Each row of a before or after table is a point. The points were changed in one or more steps. Then noise was added and the rows were shuffled. The steps act on columns, c1 being the first. What was done? A step turns or swaps two columns, mirrors them in a line or flattens them onto one, adds a multiple of one to another, or multiplies or shifts one. Angles are multiples of 10 degrees, from the lower column toward the higher: turns from -170 to 170, lines from 10 to 170 but not 90. Use the fewest steps. Two steps may share a column if one is a turn and the other turns, adds or multiplies; they go together, in the order done. Otherwise the lowest column goes first.

Before, 11 rows:
[[ 0.07  0.31  0.25]
 [-0.65 -0.35 -0.05]
 [ 0.24 -0.02  0.19]
 [ 0.17  0.37  0.00]
 [ 0.10 -0.46 -0.17]
 [-0.15 -0.42  0.13]
 [ 0.03 -0.11  0.14]
 [ 0.57  0.00  0.04]
 [-0.06 -0.57  0.14]
 [ 0.32 -0.03  0.44]
 [ 0.05  0.03  0.50]]
After (11 x 3):
[[ 0.43  0.03  0.00]
 [-0.54 -0.23  0.15]
 [-0.65  0.38 -0.08]
 [ 0.28 -0.52  0.06]
 [ 0.27  0.09  0.25]
 [ 0.10 -0.19  0.18]
 [ 0.13 -0.30  0.48]
 [-0.08 -0.11  0.17]
 [-0.43 -0.05  0.16]
 [-0.36 -0.31 -0.17]
 [ 0.05 -0.02  0.49]]
Steps: turn c1 and c2 by -60 degrees

Before (12 x 4):
[[-0.32  0.03  0.16 -0.03]
 [-0.29  0.27  0.02 -0.16]
 [ 0.19  0.23 -0.60  0.03]
 [-0.36 -0.54 -0.60  0.28]
 [-0.06 -0.23  0.03  0.09]
 [ 0.11 -0.52 -0.56  0.33]
 [-0.48  0.28  0.12  0.06]
 [ 0.28 -0.05 -0.10  0.08]
 [ 0.19  0.15 -0.17 -0.14]
 [-0.02 -0.24 -0.45 -0.21]
 [ 0.22  0.08  0.11 -0.42]
 [-0.02  0.03 -0.15  0.36]]
After, 12 rows:
[[-0.48  0.24 -0.09  0.05]
 [-0.30  0.05 -0.04 -0.03]
 [ 0.19  0.22 -0.37 -0.14]
 [ 0.11 -0.68 -0.77  0.33]
 [-0.06 -0.27 -0.18  0.09]
 [-0.30  0.35 -0.19 -0.16]
 [ 0.18  0.19 -0.79  0.04]
 [-0.36 -0.66 -0.80  0.29]
 [-0.01 -0.13 -0.65 -0.20]
 [-0.02 -0.16 -0.35  0.36]
 [ 0.22  0.28 -0.10 -0.44]
 [ 0.28 -0.09 -0.30  0.09]]
Steps: add -0.5 times c4 to c2; shift c3 by -0.20

Before (10 x 6):
[[-0.30  0.86 -0.10  0.23  0.04  0.20]
 [ 0.04 -0.30 -0.11 -0.39 -0.03  0.35]
 [-0.61  0.76  0.19  0.45  0.35 -0.18]
 [ 0.39 -0.05  0.23  0.08 -0.06 -0.03]
 [-0.05 -0.07  0.09  0.15 -0.44 -0.07]
 [ 0.27 -0.04  0.01  0.01 -0.11 -0.14]
 [ 0.25 -0.30  0.34 -0.23 -0.03  0.29]
 [ 0.22 -0.47  0.08  0.31 -0.15  0.31]
 [ 0.36 -0.53 -0.34 -0.22  0.12  0.40]
 [-0.12 -0.13 -0.04  0.21 -0.20 -0.28]]
After, 10 rows:
[[-0.63  0.75  0.01 -0.11 -0.57 -0.18]
 [-0.01 -0.41  0.00 -0.09 -0.01 -0.02]
 [-0.01 -0.28  0.00 -0.09  0.08 -0.13]
 [ 0.30 -0.09 -0.03  0.27  0.26  0.34]
 [ 0.47 -0.44 -0.01  0.26  0.05  0.41]
 [ 0.08  0.05  0.00 -0.38  0.23 -0.06]
 [ 0.15  0.09  0.01 -0.31  0.01 -0.28]
 [ 0.43 -0.30 -0.01 -0.32 -0.08  0.32]
 [-0.80  0.43  0.01 -0.14 -0.17  0.21]
 [ 0.27 -0.30 -0.01  0.16  0.17  0.29]]
Steps: mirror c1 and c2 in the line at 130 degrees; multiply c3 by 0; turn c4 and c5 by -140 degrees

Before (9 x 8):
[[ 0.17 -0.43 -0.34 -0.29  0.19 -0.26  0.40 -0.08]
 [ 0.44  0.07  0.06 -0.28  0.49  0.06  0.11  0.01]
 [-0.06  0.05 -0.13 -0.45  0.13  0.20 -0.08  0.23]
 [-0.04  0.01 -0.19 -0.01 -0.03 -0.09 -0.49 -0.16]
 [ 0.02 -0.14  0.59  0.05  0.90  0.43  0.17 -0.12]
 [ 0.07 -0.04  0.18 -0.28  0.08 -0.30  0.06 -0.17]
 [-0.25  0.67 -0.15 -0.27 -0.23  0.03  0.12 -0.61]
 [-0.37  0.50 -0.21 -0.07  0.19 -0.17  0.58 -0.08]
 [-0.07  0.24  0.13  0.09  0.11  0.51  0.26  0.36]]
After, 9 rows:
[[-0.18 -0.05 -0.11 -0.28  0.16 -0.30  0.04 -0.16]
 [ 0.12  0.05  0.08 -0.45  0.24  0.21 -0.06  0.23]
 [-0.15  0.25  0.05  0.08  0.08  0.53  0.20  0.36]
 [ 0.10  0.67  0.27 -0.26 -0.16  0.03  0.08 -0.62]
 [-0.58 -0.13 -0.13  0.06  0.89  0.43  0.13 -0.13]
 [ 0.02  0.07 -0.43 -0.28  0.57  0.06  0.07  0.00]
 [ 0.14  0.49  0.41 -0.07  0.20 -0.19  0.40 -0.08]
 [ 0.19  0.00  0.07 -0.01 -0.03 -0.09 -0.36 -0.17]
 [ 0.36 -0.43 -0.11 -0.29  0.26 -0.25  0.27 -0.07]]
Steps: mirror c1 and c3 in the line at 140 degrees; add -0.3 times c4 to c5; multiply c7 by 0.7

Before (11 x 9):
[[ 0.02  0.09 -0.02 -0.22  0.29  0.22 -0.14 -0.33  0.13]
 [ 0.48 -0.32  0.09 -0.35  0.31 -0.43 -0.47  0.36  0.17]
 [ 0.06  0.17  0.31  0.31  0.21 -0.33 -0.39  0.15 -0.19]
 [ 0.35 -0.31  0.51 -0.49  0.43  0.12 -0.20  0.34 -0.08]
 [ 0.38 -0.09  0.21 -0.15  0.21 -0.59  0.11  0.19  0.24]
 [ 0.08 -0.09 -0.16  0.25 -0.01  0.04  0.08 -0.27 -0.57]
 [ 0.07  0.07 -0.13 -0.31  0.01 -0.20 -0.35  0.64  0.07]
 [ 0.06  0.49  0.27 -0.34  0.24  0.26  0.01 -0.12 -0.29]
 [-0.31 -0.29 -0.16  0.64  0.09 -0.16  0.24 -0.18 -0.16]
 [ 0.02 -0.20  0.31  0.22 -0.65 -0.32  0.08 -0.58  0.10]
 [ 0.49  0.20  0.00 -0.10 -0.11  0.19 -0.21  0.29  0.21]]
After, 11 rows:
[[-0.01 -0.20 -0.49 -0.45  0.42 -0.48 -0.42  0.36  0.17]
 [ 0.16  0.18 -0.06 -0.26  0.12 -0.34 -0.19  0.66  0.08]
 [ 0.03  0.16 -0.01 -0.19  0.39 -0.13  0.22 -0.31  0.16]
 [-0.45 -0.10 -0.43 -0.57  0.52 -0.18  0.14  0.33 -0.07]
 [-0.28  0.05 -0.11  0.35  0.31 -0.38 -0.33  0.14 -0.20]
 [ 0.17 -0.18 -0.03  0.21  0.08  0.07  0.06 -0.26 -0.58]
 [ 0.11 -0.50  0.30  0.52  0.18  0.24 -0.15 -0.21 -0.15]
 [-0.30 -0.27 -0.07  0.14 -0.56  0.08 -0.29 -0.58  0.10]
 [ 0.08  0.21 -0.48 -0.02  0.00 -0.22  0.20  0.30  0.20]
 [-0.25  0.57 -0.11 -0.16  0.33 -0.01  0.27 -0.11 -0.29]
 [-0.13 -0.02 -0.41 -0.16  0.29  0.09 -0.58  0.18  0.23]]
Steps: mirror c1 and c3 in the line at 140 degrees; turn c2 and c4 by 20 degrees; shift c5 by 0.10; swap c6 and c7

Before, 11 rows:
[[ 0.11 -0.27 -0.09  0.18 -0.05 -0.12 -0.05  0.06  0.30  0.74  0.12]
 [ 0.01 -0.12  0.55 -0.11 -0.40 -0.11  0.00 -0.11  0.02  0.15  0.30]
 [-0.07  0.15  0.06 -0.08 -0.56 -0.08  0.28 -0.01  0.08 -0.09 -0.22]
 [ 0.60  0.08  0.12 -0.61 -0.68 -0.47  0.16  0.29 -0.53  0.00 -0.33]
 [ 0.68 -0.28  0.13  0.63  0.09 -0.29  0.03  0.24 -0.17 -0.01 -0.03]
 [-0.29  0.01 -0.18 -0.16  0.08 -0.19  0.08  0.20 -0.44  0.21 -0.49]
 [ 0.26  0.25 -0.15  0.09  0.27  0.14 -0.25  0.28  0.12  0.21  0.48]
 [-0.13  0.03  0.09 -0.32 -0.03 -0.23  0.22 -0.35  0.48 -0.11  0.07]
 [-0.15  0.12 -0.03 -0.33  0.19  0.07 -0.57  0.12  0.38  0.25 -0.13]
 [ 0.01  0.24  0.19  0.17 -0.09 -0.42 -0.26 -0.06  0.45  0.89  0.23]
 [ 0.36  0.26 -0.08  0.09  0.33  0.28  0.25 -0.03  0.00  0.18 -0.26]]
After:
[[-0.35  0.26 -0.09  0.18  0.11  0.13  0.36  0.17  0.44  0.00  0.34]
 [ 0.08  0.06 -0.03 -0.27 -0.20 -0.20  0.01  0.21 -0.06 -0.36 -0.60]
 [-0.03  0.11 -0.04 -0.30 -0.36  0.07  0.58 -0.07 -0.05 -0.31  0.24]
 [-0.56 -0.20  0.07  0.08 -0.01 -0.12  0.09  0.05 -0.09 -0.49  0.32]
 [-0.54 -0.29  0.09  0.45  0.00 -0.29  0.06  0.23  0.10  0.45 -0.17]
 [-0.60  0.17 -0.06 -0.14  0.03 -0.42  0.23 -0.15 -0.09 -0.70  0.52]
 [ 0.14  0.10 -0.04 -0.16  0.17 -0.08 -0.25  0.09 -0.59  0.04 -0.04]
 [ 0.17  0.01  0.03 -0.47 -0.10 -0.22 -0.32 -0.23 -0.12  0.00  0.45]
 [-0.09 -0.27  0.09 -0.20  0.46 -0.10 -0.05 -0.11 -0.15 -0.12  0.16]
 [-0.46  0.02 -0.04 -0.92  0.42 -0.46 -0.04  0.32 -0.52  0.39 -0.61]
 [-0.39  0.26 -0.10  0.28 -0.38  0.26 -0.25  0.09  0.11  0.10 -0.16]]
Steps: turn c1 and c10 by 140 degrees; flatten c2 and c3 onto the line at 160 degrees; add 0.7 times c6 to c4; turn c9 and c11 by 60 degrees; turn c5 and c9 by 130 degrees; mirror c7 and c8 in the line at 80 degrees
